Rows are points. The points of each table are mixes of a few directions, plus a little noise. How many directions does each table use, and how many do they share? Where both have some left over, give the other angles between the two spaces (their principal angles), to ten degrees, smallest first.
In the rows, zero is written as 128.

First (6 x 2):
[[154 135]
 [ 62 110]
 [120 126]
 [122 126]
 [ 83 116]
 [227 155]]
Second:
[[137  34]
 [123 171]
 [126 150]
 [127 157]]
Directions: first 1, second 1, shared 0; angles 80

First:
[[135 116 129 114 120 145]
 [128 127 147  78  83  86]
 [129 154 126 132 176 124]
 [113 130 142 119  76  70]
 [128 154 128 126 166 113]
 [124 100 111 181 114 174]
 [115 158 141 119 125  63]
 [152  87 100 155 162 249]]
Second (7 x 6):
[[119 104 121 179 102 136]
 [152 197  72 123 101  96]
 [ 73  87 169 152 114 158]
 [124 191 135  54 176 117]
 [116 135 125 136 118 129]
 [179  93 125 144 180 130]
 [133  89 149 109 105 130]]
Directions: first 3, second 4, shared 2; angles 60

First, 8 rows:
[[103 107 133 114 132 135 140 141 130 147 128]
 [148 105 118 124 123 132 116 121 130 105 135]
 [104  40 123  90 129 151 138 147 135 135 139]
 [ 15 108 161  94 150 143 188 179 130 229 115]
 [154 249 137 178 129  97 119 105 118 125 112]
 [195 109 104 137 113 127  92 101 129  63 141]
 [145 110 120 125 124 131 118 123 129 109 133]
 [161 198 128 161 125 108 113 107 122 111 121]]
Second, 11 rows:
[[138 178 126 159 124 102 119 123 128 130 126]
 [161 120  83 186  94  56  82 141 155 118 165]
 [159 101  99 149 107  99  99 129 143 104 152]
 [129 103 139  94 139 166 139 118 119 112 119]
 [177 180 138 131 136 150 117  88 110  80 111]
 [ 78 169 143 142 135 109 150 151 131 186 120]
 [ 67 172 151 133 141 119 161 153 126 195 114]
 [138  10 126  58 135 196 132 121 124  84 131]
 [ 90 198 149 145 139 114 151 139 123 176 113]
 [138 129 112 155 115  97 111 135 139 128 143]
 [131  47 141  58 144 204 144 113 112  94 117]]
Directions: first 2, second 3, shared 2

First:
[[130 144 143 141 131 149 144 139 125 120  91 148  79 106 153 128 140 174]
 [128 121 160 126 129 151 140 132 113 117 111 138  95 111 131 113 108 179]
 [126  84 142  98 123 118 116 113 113 129 185  99 186 151  83 104  73 102]
 [106  91 154 106 135 133 114 103 103 128 143 120 131 134  97 107  73 152]
 [ 96 156  69 147 146  96  93 100 147 153 100 140 117 141 143 170 178  85]
 [156 164 123 150 120 141 155 162 146 119 100 144 102 109 167 140 174 137]
 [111 101 121 111 131 113 107 105 122 137 160 111 164 149  96 123  99 101]
 [115 121 147 127 135 142 127 118 114 125 109 137  96 119 128 120 111 168]
 [184 167  93 145 103 112 157 178 171 124 151 115 180 134 157 146 195  53]]
Second:
[[ 55 109 211  60 160 102 114   7  27 130 208 102  53  66 110  57  71 209]
 [165 129 133 143 112 153 153 177 147 115 109 136 139 131 136 130 131 134]
 [165 114 116 132 108 135 139 170 154 122 142 117 189 155 113 132 120  87]
 [124 118 147 113 129 126 130 114 111 125 152 118 128 120 119 110 111 139]
 [107 129 120 123 138 113 113 102 120 136 133 126 121 128 125 131 130 122]
 [116 149  90 152 136 123 112 130 149 139  85 147 112 138 144 162 163 114]
 [ 96 139 130 126 145 118 114  93 110 136 117 136  85 112 137 129 137 150]
 [164 126 117 144 111 143 143 175 156 121 116 130 161 145 128 138 133 109]
 [106 139  89 137 139 108 102 110 140 145 113 133 130 144 129 155 151  97]
 [162 130 133 143 114 152 151 174 147 116 108 136 137 131 137 131 132 135]
 [150 125 121 136 117 136 137 156 145 123 124 128 152 139 127 133 130 113]]
Directions: first 3, second 3, shared 2; angles 40
